Each wall is flat, endless, passes through zero and stands at right angles to its row. A trip goes straight from one point to another. List the walls that it crosses, first one first.
In the rows, 100 means zero.

Walls:
(1): 104	87
(2): 136	122
(3): 115	133
(4): 48	86
(5): 135	117
(6): 108	83
(7): 5	87
Trips:
103	106 to 130	170 => none
121	28 to 125	80 => 5, 2
181	156 to 112	119 => none
170	76 to 64	185 => 1, 6, 7, 4

Walls:
(1): 75	121	110	114	104	98	88	131	101
(2): 105	80	89	122	90	79	98	109	49
(3): 137	106	83	115	87	98	110	118	102
(4): 106	78	60	98	128	99	113	114	97
(5): 86	82	86	111	92	66	139	80	105
Trips:
114	88	77	100	127	89	77	92	64 to 138	122	34	126	115	85	101	116	91 => 5
98	90	92	96	116	73	84	91	117 to 69	113	134	92	100	117	76	138	87 => 1, 5, 4
86	62	120	70	113	75	118	79	105 to 65	87	98	89	123	108	117	73	116 => none
52	115	117	107	99	123	113	109	66 to 99	94	98	86	123	82	117	73	102 => 5, 4, 1, 2
105	121	98	109	92	67	89	99	92 to 109	120	90	107	103	97	135	80	89 => 1, 4
105	195	70	85	103	108	102	83	85 to 112	80	121	87	102	94	109	53	97 => 1, 3, 5
87	76	120	136	75	101	148	113	106 to 130	100	95	99	106	116	163	80	107 => 1, 4, 2

Walls:
(1): 193	95	121	119	91	177	156	120	111	73	76	111	73	84	155	121	122	80	36	126
(2): 75	48	53	129	156	34	88	83	112	53	96	112	37	114	140	55	131	158	113	75
(3): 156	98	43	96	125	110	74	99	146	96	102	147	69	146	91	51	102	145	111	100
(4): 63	112	60	78	138	47	72	144	60	120	65	81	47	75	120	79	137	105	95	54
(5): 163	118	116	128	117	168	99	80	139	54	99	86	73	94	158	37	84	138	101	114
(6): 111	90	100	137	50	101	66	186	46	117	114	67	91	168	89	45	109	80	96	126
Trips:
177	153	127	95	104	49	70	93	98	139	109	98	129	84	102	58	66	81	97	176 to 106	34	129	122	84	125	96	126	108	159	87	78	146	119	104	100	100	44	146	179 => 3, 5
118	111	54	141	59	33	81	134	106	118	109	136	119	111	79	79	97	85	89	39 to 112	106	78	95	132	138	95	94	105	119	152	83	81	44	54	102	180	99	107	89 => 6, 1, 2
150	120	113	78	45	79	86	90	142	161	117	84	93	94	95	153	88	55	140	192 to 98	131	147	13	76	140	98	76	113	118	51	117	105	154	126	111	70	106	88	156 => 6, 5, 3
79	68	136	126	140	105	82	136	98	73	143	182	124	109	37	95	63	157	98	69 to 105	139	148	165	129	49	22	121	127	98	101	58	55	163	54	130	117	43	125	47 => 6, 4, 3

Walls:
(1): 99	131	102	65	101	65	103	72	140	110	51	84	97	132	121	139	109	92	116	81	30	136	99	103	102	153	99	107	119	91	114	152	100	74	106	67	127	131	77	102	126	82	122	118	141	82	152	148
(2): 117	67	79	93	94	106	89	126	174	138	108	135	102	124	107	145	64	79	132	139	154	94	157	91	104	58	138	86	68	110	103	94	98	102	116	111	135	98	125	120	111	94	89	74	115	99	119	66
(3): 126	97	120	99	103	122	127	126	159	112	96	101	116	30	127	117	99	97	55	119	76	69	81	137	130	58	130	89	97	143	103	56	93	116	130	141	96	47	127	96	133	88	34	109	85	109	133	84
(4): 108	44	97	126	83	66	82	84	102	145	69	115	65	138	104	130	87	80	43	51	82	65	107	63	79	116	113	90	98	86	136	127	112	107	76	146	59	108	118	96	109	121	188	115	89	100	120	157
(5): 76	103	84	107	105	153	95	82	50	50	126	113	107	101	53	170	62	130	119	114	164	51	137	173	54	77	116	118	122	53	154	105	61	81	95	75	148	114	127	39	79	54	121	54	95	100	135	135
(6): 82	110	159	82	167	139	155	48	81	72	66	120	170	48	81	58	104	110	115	126	40	83	71	47	113	123	63	84	98	52	80	82	103	42	139	91	85	62	76	145	71	85	91	122	81	173	137	106
(7): 85	44	78	108	80	45	90	118	41	95	127	81	28	76	89	128	82	85	109	148	86	70	91	86	109	115	134	144	126	65	88	146	126	141	80	138	136	83	107	129	93	82	86	107	118	35	119	120
(8): 51	99	45	133	142	107	61	119	101	116	146	64	89	110	105	87	97	120	111	82	109	133	144	128	25	48	127	127	69	79	142	82	110	121	125	99	58	135	121	109	102	108	78	123	97	90	81	95
Trips:
123	73	126	50	72	160	109	101	82	130	140	67	154	100	100	135	135	99	130	127	132	95	103	126	172	83	110	77	60	82	116	157	66	115	77	132	39	140	89	112	99	68	109	130	91	86	61	77 to 188	81	96	101	108	109	128	91	83	80	123	73	117	94	93	87	112	92	75	171	110	119	83	119	42	44	137	155	133	66	121	119	104	122	95	88	90	116	91	130	121	92	152	61	84	128	82	74 => 8, 7, 3
118	87	26	110	91	168	68	86	120	99	142	89	76	62	90	100	126	74	92	86	74	69	48	112	68	82	101	129	68	118	87	57	143	49	39	91	89	53	102	106	88	93	53	99	130	84	107	95 to 138	95	38	96	36	139	106	46	70	126	74	46	74	69	77	35	97	127	84	141	56	69	73	90	104	80	92	142	39	102	109	118	112	74	127	91	153	102	91	90	88	68	97	110	107	100	146	60 => 6, 5, 8, 1
117	146	93	119	119	65	91	80	158	114	100	88	107	75	30	62	89	140	148	99	103	132	66	88	67	85	184	116	144	117	76	113	112	5	57	154	114	129	73	118	70	82	112	98	106	65	92	49 to 120	90	109	89	127	121	104	26	74	110	44	53	155	168	78	60	37	79	92	127	57	69	79	105	126	89	105	164	62	90	121	63	72	86	79	122	41	160	87	77	66	122	106	148	115	89	84	133 => 7, 2, 4
125	66	109	59	122	95	93	86	49	165	136	113	120	79	103	88	51	60	109	101	122	108	119	83	102	99	51	120	108	73	64	32	65	120	95	53	86	75	153	68	102	125	93	125	105	102	101	97 to 93	105	82	122	72	121	77	84	105	136	149	102	179	71	93	135	93	115	129	88	63	108	88	128	129	99	90	80	145	102	97	70	107	57	74	115	129	126	122	167	54	61	85	112	124	111	71	82 => 3, 8
72	109	151	92	113	110	69	89	66	91	46	72	68	112	58	63	84	92	148	64	125	112	94	81	91	90	82	132	85	117	123	72	136	87	88	86	125	90	82	102	87	117	108	95	102	122	111	137 to 102	69	141	100	111	74	64	82	113	94	100	149	88	107	30	81	71	68	99	132	60	156	153	86	134	123	105	62	99	112	65	76	56	63	121	79	160	151	103	112	114	86	83	51	31	117	146	76 => 8, 4, 2

Walls:
(1): 153	119	106	147	80	97	130	94	58	117	49	98	50	80	67	133	92	77	66	84	146	55	126	95	66	75	93	110	137	85	100	79	164	85	105	83	82	74	106	75	68	57	30	70	66	80	83	47
(2): 136	129	10	100	110	115	117	75	84	133	113	81	87	134	84	52	104	155	77	117	133	121	88	94	128	65	118	63	44	169	113	152	66	88	104	45	55	121	125	73	55	98	78	106	76	128	105	130
(3): 110	99	154	80	103	131	72	94	76	44	71	86	76	108	119	60	161	136	83	113	81	91	96	100	103	81	75	146	123	137	123	100	105	97	103	112	72	106	106	17	82	100	131	144	78	117	78	99
(4): 95	139	109	94	36	89	83	109	101	130	120	125	76	123	58	129	76	95	87	98	70	89	152	121	107	112	84	112	55	126	80	103	133	120	82	118	97	132	107	131	82	92	73	100	93	46	106	140
Trips:
105	141	65	50	66	71	123	94	92	68	97	99	65	93	103	131	109	149	69	142	97	139	114	125	111	110	68	60	89	70	109	136	82	85	96	130	99	114	116	90	70	125	57	161	100	56	97	59 to 81	114	79	87	135	128	85	69	112	124	125	113	46	99	77	137	84	143	70	106	120	109	86	124	86	93	125	168	70	72	73	26	103	100	110	86	110	122	123	144	74	114	172	144	128	68	83	99 => 1, 3, 2
113	81	92	45	86	89	59	99	134	61	99	146	99	87	148	36	102	85	119	103	111	128	63	70	71	37	79	72	93	114	120	107	132	145	121	94	116	91	113	142	73	112	90	99	77	101	94	104 to 54	98	111	106	51	101	111	134	76	105	90	112	144	104	77	114	161	126	158	80	142	140	108	120	56	109	116	113	79	99	115	101	100	108	108	105	124	100	106	82	104	108	64	106	134	97	80	94 => 2, 4, 3
99	153	124	141	95	94	100	101	90	122	45	116	123	46	95	87	138	57	96	101	88	67	142	121	70	84	62	161	135	93	52	123	114	138	63	154	92	67	92	32	134	98	91	108	92	112	101	102 to 80	87	108	109	122	83	78	79	109	51	101	149	87	104	146	73	78	143	144	115	112	128	130	113	97	158	124	141	115	80	114	94	103	145	97	83	121	112	111	136	35	77	122	125	168	79	89	90 => 1, 4
110	79	32	86	108	130	100	55	89	100	105	65	61	80	76	99	121	128	101	64	81	52	134	141	121	40	63	100	92	102	138	78	132	77	125	52	142	117	104	101	96	98	129	79	107	98	156	163 to 122	101	101	93	104	122	122	98	44	58	113	80	143	116	93	75	71	84	105	113	100	171	61	94	69	89	122	101	84	107	47	67	92	112	84	119	82	158	85	126	95	111	81	118	97	104	118	141 => 1, 3
100	79	53	100	104	89	112	73	137	111	82	108	69	98	163	81	88	125	28	163	112	62	148	95	75	95	49	60	98	72	121	83	98	87	92	136	84	63	103	90	96	116	94	109	127	107	81	73 to 30	89	93	73	158	84	106	93	128	71	99	82	59	63	83	66	68	84	132	116	93	85	107	107	68	44	39	106	104	95	96	111	146	119	37	89	93	107	100	76	70	125	127	155	61	102	110	95 => 2, 1
125	98	131	142	113	79	116	119	82	120	92	114	91	93	116	111	195	180	122	146	61	89	111	73	81	77	141	90	97	68	99	121	77	109	152	145	134	111	66	88	109	100	50	97	93	78	154	7 to 99	124	59	155	84	89	70	101	81	58	71	99	100	93	51	158	67	118	108	69	119	90	91	113	123	90	113	94	116	133	84	101	85	115	101	133	114	98	124	111	147	112	106	84	100	108	123	94 => 3, 4
151	151	106	77	131	84	23	142	106	103	146	94	88	129	107	115	135	154	95	52	88	118	36	80	130	79	125	125	96	116	120	26	91	67	89	100	120	94	71	102	108	103	85	100	119	134	99	61 to 121	58	90	87	117	104	67	100	135	72	98	110	127	78	104	101	97	94	81	110	111	101	117	120	114	113	103	127	107	87	110	138	116	111	92	89	85	95	106	104	90	95	172	65	68	111	133	148 => 2

Walls:
(1): 102	108	137	87	156	125	87	104	108	63	114	110	101	67	120	93	50	120	83	73	121	74	106	72	120	104	105	55	99	145	64	94	104	111	101	93	94	87	113	96	63	104	96	107	80	104	95	124
(2): 87	84	128	93	113	13	82	120	79	85	72	76	58	100	82	121	77	95	151	122	77	65	65	76	75	119	72	116	153	70	92	88	88	195	160	95	95	102	120	60	87	77	73	118	128	85	133	78
(3): 103	76	73	64	59	81	54	91	102	96	91	111	94	105	94	86	93	85	106	51	136	93	115	134	122	77	122	113	69	128	100	113	71	87	94	124	55	116	121	76	102	89	87	64	127	153	104	133
(4): 92	154	128	116	107	104	86	121	102	113	96	135	73	113	75	93	118	114	18	122	96	115	60	135	155	100	143	101	126	51	110	61	72	124	102	109	80	81	136	71	95	117	95	116	100	82	106	106
(5): 120	130	100	94	133	94	107	127	116	96	113	117	98	88	120	117	96	77	131	144	73	135	110	82	124	78	108	99	95	91	41	117	110	86	92	129	138	83	116	116	122	117	97	128	94	83	41	93
(6): 89	114	89	110	102	109	112	79	158	101	119	139	67	125	132	89	86	48	96	83	98	123	171	101	114	110	111	81	132	87	107	58	37	77	93	109	87	94	101	146	88	83	88	48	126	85	55	101
(7): 105	88	66	163	93	119	105	52	105	107	109	116	114	93	101	110	76	47	111	97	135	143	131	103	65	107	78	96	67	91	126	43	106	84	139	98	95	84	105	100	122	112	137	64	114	82	62	73
(8): 156	75	84	105	133	157	109	139	98	124	104	139	128	80	110	136	120	97	127	113	112	106	102	100	126	64	139	80	88	121	159	111	85	125	98	102	112	113	123	102	104	132	42	104	92	108	96	119
(9): 104	98	119	108	96	152	107	125	79	143	100	102	101	56	125	73	120	116	87	130	85	84	71	105	67	111	108	36	106	91	60	70	71	129	134	114	88	120	118	126	95	160	105	106	115	73	72	97
(10): 130	100	85	94	59	108	113	60	28	71	88	130	133	122	88	98	110	89	118	77	100	93	99	101	123	101	29	48	103	126	60	96	65	135	114	108	149	88	106	64	58	111	120	65	125	106	96	86
(11): 88	94	97	97	103	68	110	45	131	77	102	119	106	125	108	92	107	117	113	143	128	50	82	118	61	108	63	102	112	68	87	71	95	106	54	83	120	93	107	84	106	95	117	121	100	129	116	89
Trips:
74	155	102	90	92	83	78	151	96	117	91	152	129	111	66	76	103	80	126	80	150	101	129	107	96	58	80	112	119	106	88	94	110	125	145	103	160	93	99	107	125	104	41	119	111	93	90	108 to 73	93	127	127	64	75	106	120	96	127	113	77	109	115	135	98	115	55	60	79	85	128	78	95	134	77	121	88	67	109	123	77	76	61	83	88	75	111	40	129	100	97	113	107	116	92	103	102 => 7, 2, 10, 8, 5
92	138	118	71	107	106	87	99	136	133	64	121	91	105	103	127	125	101	142	132	141	99	78	106	109	131	111	92	117	101	58	73	58	79	82	105	115	136	116	100	115	118	106	81	93	129	130	95 to 53	89	112	122	105	86	84	101	131	93	71	50	111	100	105	129	119	82	22	131	100	130	53	107	121	105	87	90	118	118	72	95	141	130	87	134	128	77	111	118	117	137	134	115	108	129	111	82 => 8, 3, 6
94	124	84	122	86	85	102	91	109	93	88	129	82	104	81	79	178	141	73	52	96	100	79	108	145	132	136	93	83	97	103	124	96	102	74	87	71	78	109	145	84	77	126	104	138	59	103	113 to 104	118	149	105	119	57	70	73	69	109	116	71	132	126	103	122	54	69	93	91	160	156	163	110	105	98	77	146	108	104	145	68	89	118	117	103	75	125	156	82	96	79	52	66	122	92	56	90 => 7, 2, 10, 8
84	110	101	83	129	148	110	103	82	67	148	107	108	113	40	90	132	132	116	63	81	124	85	125	57	133	99	120	84	85	111	112	85	71	81	90	83	107	78	27	104	94	99	77	91	88	109	134 to 55	113	105	93	117	76	76	115	145	105	117	117	145	124	146	42	116	100	122	70	115	68	76	79	118	88	90	92	132	75	93	117	67	86	77	116	102	60	106	77	67	57	90	102	119	76	79	93 => 11, 1, 6, 2, 5
74	68	124	155	139	122	86	99	94	91	92	79	87	130	142	79	48	97	127	129	62	81	122	145	86	91	94	113	123	99	126	114	94	57	89	85	94	97	107	82	88	96	177	83	59	104	106	76 to 118	48	114	152	87	74	90	74	150	81	120	107	88	88	117	87	118	65	95	63	98	106	99	90	88	118	95	125	108	92	55	101	96	119	99	80	76	52	81	66	78	80	96	44	88	105	167	71 => 2, 3, 10
99	122	124	129	101	116	102	118	95	104	86	58	115	98	75	77	103	105	102	88	143	96	64	60	80	111	92	51	108	120	92	166	81	110	61	109	99	56	94	112	120	112	133	62	100	138	83	69 to 93	65	102	131	113	128	111	108	99	114	104	99	48	96	127	101	97	152	94	131	114	62	117	109	125	103	52	120	103	109	123	111	130	127	133	90	139	142	69	126	112	89	71	125	87	100	147	113 => 11, 8, 2, 10

Walls:
(1): 38	82	125	69	154	93	93	114	107	77	72	64	96	108	97	143	96	91	123	84	105	114	56	113	112	107	90	84	112	121	138	99	128	102	88	136	106	92	63	86	59	98	83	151	119	112	101	133
(2): 107	102	124	90	103	108	89	134	148	115	113	120	30	132	96	141	134	81	79	125	94	121	115	104	116	51	109	136	118	112	114	121	111	103	68	91	57	146	119	140	87	73	92	41	112	77	93	103
(3): 96	95	72	42	74	112	106	93	101	108	85	115	76	107	99	114	87	56	149	54	58	129	116	119	89	120	99	92	103	90	115	100	107	91	66	57	153	54	112	98	82	89	138	107	104	89	82	74
(4): 122	80	130	104	135	40	60	86	86	90	128	93	110	91	112	80	66	88	134	81	54	76	98	140	115	83	94	89	122	92	113	94	153	75	122	81	145	96	117	109	129	96	67	103	81	120	108	106
(5): 101	120	142	115	86	108	66	123	152	106	102	115	100	97	41	134	91	84	91	79	115	125	104	101	61	82	106	75	108	129	84	96	74	126	132	117	51	60	145	91	103	104	71	97	109	84	110	94
(6): 77	139	61	113	93	102	59	122	80	86	145	83	102	119	105	133	125	119	111	114	117	85	63	113	117	156	88	101	122	101	120	120	137	119	129	134	83	119	91	78	103	79	64	102	93	90	110	115
(7): 122	105	114	85	83	116	104	126	67	145	103	147	116	80	97	140	71	143	127	97	63	142	147	88	86	124	98	68	121	65	117	120	160	114	108	77	121	54	98	108	86	84	102	67	79	128	103	137
(8): 142	120	66	113	111	102	68	90	131	88	104	126	80	73	74	75	96	119	108	111	104	109	122	80	111	95	82	79	82	95	108	97	108	16	128	74	136	81	135	93	112	69	99	117	89	106	91	111
(9): 152	72	105	89	94	113	134	87	108	98	116	150	117	72	127	69	130	137	113	131	76	115	121	119	124	103	118	114	83	99	132	82	135	133	70	79	58	103	100	161	76	58	76	104	90	115	129	141
Trips:
160	68	123	114	105	99	72	114	67	110	100	105	129	5	102	105	82	110	76	110	83	115	107	106	94	108	125	95	114	99	94	105	101	89	79	140	86	92	92	150	107	126	87	116	78	73	93	101 to 60	123	89	126	108	66	47	138	110	84	94	131	71	159	68	108	83	80	132	101	77	105	81	112	91	93	84	124	121	123	140	118	76	96	90	133	118	124	97	106	88	70	125	74	132	49	47	150 => 2, 1, 6, 9, 3, 7
84	66	96	123	130	83	140	96	113	95	115	54	143	103	63	132	112	84	102	115	118	90	147	124	110	125	108	71	80	93	137	107	145	81	101	98	123	101	88	101	79	112	66	113	83	82	123	134 to 76	114	104	65	78	83	68	74	79	90	75	89	132	133	98	51	96	71	96	62	95	90	120	65	132	58	61	81	105	95	92	91	98	105	64	86	91	88	100	117	36	112	64	93	107	104	102	131 => 8, 3, 6, 7
89	60	159	58	96	72	81	84	75	66	107	103	72	105	71	72	136	104	80	102	111	143	75	91	84	110	107	43	63	138	91	118	144	136	93	132	65	104	99	88	112	60	97	108	93	123	97	99 to 137	94	119	84	119	103	47	84	108	93	91	170	125	144	106	77	70	133	86	96	74	114	115	82	76	61	94	92	119	91	129	124	101	110	93	67	90	77	46	124	78	105	109	118	105	96	121	105 => 7, 6, 8, 3, 1
93	117	109	146	100	181	138	81	91	117	115	102	110	100	132	77	49	108	98	82	149	87	96	127	111	90	37	112	77	173	86	84	142	110	91	74	78	116	114	89	93	115	148	80	147	108	174	65 to 141	110	110	96	79	120	118	95	61	81	100	146	107	109	110	74	102	133	112	91	112	66	117	106	91	78	83	129	104	93	123	87	107	74	97	120	95	78	154	98	86	136	70	104	78	84	81	104 => 8, 7, 4
79	67	69	90	119	89	100	52	104	79	75	75	90	27	94	59	146	90	96	91	84	64	92	59	100	94	101	99	71	140	133	56	37	103	145	109	108	129	65	102	126	117	135	98	149	136	110	83 to 95	19	129	102	62	76	99	145	116	67	83	106	78	115	84	71	75	123	135	114	70	90	104	59	148	83	140	74	89	53	112	88	154	84	78	127	126	77	86	89	120	91	133	117	77	86	110	47 => 4, 3, 9, 7
121	81	83	97	86	147	77	133	90	124	149	82	121	56	98	62	84	102	119	111	89	72	76	122	141	144	108	94	126	133	76	93	87	94	101	87	111	108	99	94	90	112	55	91	104	107	141	120 to 117	141	35	113	131	138	56	110	59	108	99	111	92	56	89	71	85	123	111	110	104	103	120	114	78	99	108	88	126	119	117	104	58	88	96	49	104	148	52	108	113	124	72	48	49	104	106	105 => none

Walls:
(1): 94	120	20	43	52	101	116	96	116	71	122	101	122	102	15	168	113	106	139	99	48	26	104	108	131	112	116	143	75	76	112	74	109	119	79	134	58	59	163	158	94	100	54	112	86	107	133	123
(2): 131	91	127	67	128	143	66	114	103	79	115	78	128	78	155	132	133	98	34	104	37	121	118	123	113	116	108	62	141	114	144	84	89	61	101	90	133	99	83	83	94	114	73	57	100	89	59	62
(3): 58	115	39	53	96	129	110	150	84	73	50	84	94	90	99	107	82	99	64	110	93	60	79	89	148	79	114	97	87	123	133	113	89	46	47	74	153	98	149	58	98	99	92	85	138	91	122	120
(4): 136	159	148	78	110	66	119	129	129	64	78	78	138	96	87	76	50	82	117	72	136	35	109	98	122	136	111	105	95	167	120	91	68	120	76	102	90	90	147	82	49	125	112	133	80	96	78	117
(5): 113	166	89	70	98	92	62	131	89	83	135	95	52	99	93	97	120	104	99	95	84	122	64	96	95	115	147	41	79	63	79	124	131	98	88	126	113	103	140	77	64	132	124	72	78	151	104	89
(6): 82	87	81	127	86	81	158	121	106	115	84	85	72	125	109	72	82	67	97	107	95	142	92	134	107	80	92	88	89	42	85	80	126	127	111	73	88	89	108	126	115	70	85	145	124	84	86	145
Trips:
167	42	78	143	126	113	120	39	116	110	111	144	51	97	83	40	75	130	116	139	95	128	136	129	96	90	68	102	110	82	159	110	63	135	48	152	81	81	91	170	73	105	93	63	75	110	98	152 to 143	83	114	117	95	126	124	119	63	101	132	139	150	112	126	70	96	159	130	113	78	85	122	45	123	82	109	121	73	104	109	57	84	79	106	103	102	141	51	71	143	77	156	68	153	78	51	89 => 1, 6, 2
58	54	108	85	101	56	86	110	95	27	85	153	54	106	105	59	108	96	159	79	121	41	68	166	77	79	106	104	90	147	59	69	162	98	77	114	131	120	91	105	46	104	98	109	148	123	104	190 to 169	142	81	118	114	105	123	124	71	131	91	120	103	94	86	91	107	114	105	114	159	93	64	192	102	68	91	159	73	100	116	142	104	167	150	114	139	135	77	135	146	107	140	117	126	79	111	123 => 5, 1, 3, 4
122	134	60	81	74	78	109	82	130	53	120	107	80	89	125	110	95	82	77	100	84	115	107	140	98	90	106	73	84	112	98	63	108	124	129	122	106	108	67	135	122	97	127	134	86	75	74	168 to 133	144	36	144	52	101	140	139	124	73	117	47	92	100	119	84	126	113	75	96	145	132	96	116	105	111	105	107	112	120	20	87	107	160	65	65	81	119	136	62	75	129	110	58	102	104	102	86 => 2, 3, 1
125	23	25	100	28	124	126	57	137	96	127	91	83	157	105	154	87	118	94	148	103	112	95	86	124	94	81	67	118	111	75	109	88	106	62	118	86	83	153	93	88	90	142	124	103	114	97	127 to 70	97	73	115	104	110	93	101	109	170	74	115	85	97	96	76	55	76	65	136	114	122	82	71	85	121	114	102	146	73	100	90	87	65	57	148	94	65	97	63	65	33	99	88	93	71	140	67 => 1

Walls:
(1): 116	143	90	126	63	79	117	59	82	97	119	128	128	101	94	123	123	159	101	88	122	86	122	88	125	123	82	77	95	137	101	55	53	149	60	125	107	79	121	52	84	97	105	32	101	103	61	75
(2): 136	118	129	123	114	59	85	73	117	79	116	115	83	80	123	109	98	105	89	43	115	56	149	92	82	116	104	138	70	100	106	111	149	124	91	144	79	69	177	81	61	97	91	98	69	142	90	95
(3): 75	147	90	94	107	145	121	133	114	80	85	117	64	104	84	100	57	73	110	111	155	72	97	93	78	118	74	125	53	100	114	103	55	126	67	49	78	116	98	99	104	80	107	119	120	113	139	107
(4): 94	93	112	83	97	117	82	112	113	112	123	80	103	90	116	88	95	88	81	71	127	91	71	121	135	57	89	120	93	93	120	117	117	113	83	83	63	84	76	118	118	86	89	125	95	148	99	52
(5): 80	125	129	65	131	95	82	91	112	86	105	100	72	50	103	127	104	119	84	100	130	55	122	146	114	78	145	118	113	124	96	103	106	51	121	90	79	94	87	88	61	82	110	179	116	109	50	139
(6): 103	37	126	128	133	60	20	132	98	99	118	141	117	105	63	95	112	73	72	80	71	72	74	138	96	107	38	80	103	105	66	75	70	81	125	65	100	129	34	133	101	77	88	96	62	94	124	124
Trips:
91	90	93	108	104	145	86	131	149	94	105	81	118	100	153	126	166	104	61	111	93	89	103	93	118	84	70	90	113	83	73	73	82	122	87	120	110	88	65	81	104	88	122	170	139	87	144	83 to 75	89	138	150	64	159	77	99	63	110	79	45	80	80	113	100	86	81	150	118	80	113	80	149	71	102	59	87	88	82	70	61	94	78	97	81	110	94	95	75	132	65	106	135	70	84	84	96 => 5
158	77	120	81	118	148	119	136	129	71	69	90	195	110	86	63	94	138	51	89	57	140	149	105	118	74	106	93	93	80	72	74	95	146	61	77	116	152	60	84	101	110	62	101	99	115	89	94 to 68	84	112	81	74	97	50	107	91	70	113	84	105	90	79	128	94	86	75	99	69	113	115	109	99	112	84	81	124	113	85	137	106	135	108	79	74	120	85	85	64	107	110	99	109	104	165	70 => 1, 3
109	113	110	119	111	72	58	95	101	137	98	123	51	117	83	88	64	98	122	149	143	94	131	75	115	86	143	127	97	128	53	138	110	52	128	60	100	125	90	105	122	92	74	161	134	134	107	159 to 73	134	147	91	154	107	117	93	134	145	141	115	51	88	151	116	141	64	139	63	103	106	62	65	160	121	69	84	155	110	79	81	123	114	68	135	68	67	95	118	156	63	131	101	75	86	50	114 => 4, 2, 3, 6, 1
134	95	119	104	101	100	117	151	57	104	85	107	110	133	125	84	60	102	142	95	52	121	90	131	53	62	78	53	142	128	116	87	106	72	87	97	141	135	114	105	106	151	66	85	113	72	115	70 to 75	90	97	128	140	70	85	58	77	142	126	68	113	60	91	75	120	83	163	116	36	119	102	90	98	108	146	108	59	62	111	75	98	128	80	85	98	121	89	137	103	81	115	80	63	114	105	98 => none
116	51	118	100	84	122	89	121	113	133	66	137	57	105	150	128	111	106	66	127	71	84	116	56	55	92	66	160	76	31	106	139	111	89	65	155	81	109	93	100	65	134	91	90	118	132	144	88 to 146	68	111	117	159	113	63	34	71	85	140	82	110	95	105	92	140	94	128	83	52	110	140	123	69	90	122	97	72	106	128	116	74	103	68	139	109	110	122	162	72	136	113	74	120	90	93	102 => 3, 4, 6, 1
